Rows are points. The ring and each string are closed loops that go straight from each point to the next, and from the last back to the first. Before rounding, they use only three directions, however many columns there are. How many times does the string pass through the ring? Passing back the other way cancels.

Ring (8 x 4):
-.01 .42 -.01 .34
-.09 .30 -.23 .04
-.16 .11 -.34 -.20
-.17 -.19 -.31 -.45
-.11 -.29 -.13 -.42
-.06 -.21 .07 -.15
-.02 .06 .22 .28
.00 .31 .19 .47
String, 25 rows:
-.22 -.12 -.12 -.04
-.24 -.40 -.10 -.27
-.16 -.45 .02 -.30
.08 -.24 .12 -.32
-.03 -.24 .25 .01
-.12 -.07 .28 .39
.06 .07 .33 .32
.16 .12 .20 .02
.14 .16 .16 .05
.11 .34 .26 .41
.14 .19 .11 .01
.01 .18 .05 .13
-.12 .36 .12 .62
-.15 .48 .23 .94
.02 .38 .30 .68
.14 .19 .25 .20
.12 .07 .10 -.09
.11 .00 .28 .09
-.12 -.16 .26 .27
-.24 -.26 .11 .16
-.20 -.26 .00 -.05
-.17 -.41 -.03 -.32
-.08 -.44 -.07 -.55
.12 -.20 -.02 -.53
-.01 -.08 -.05 -.24
Times through: 2
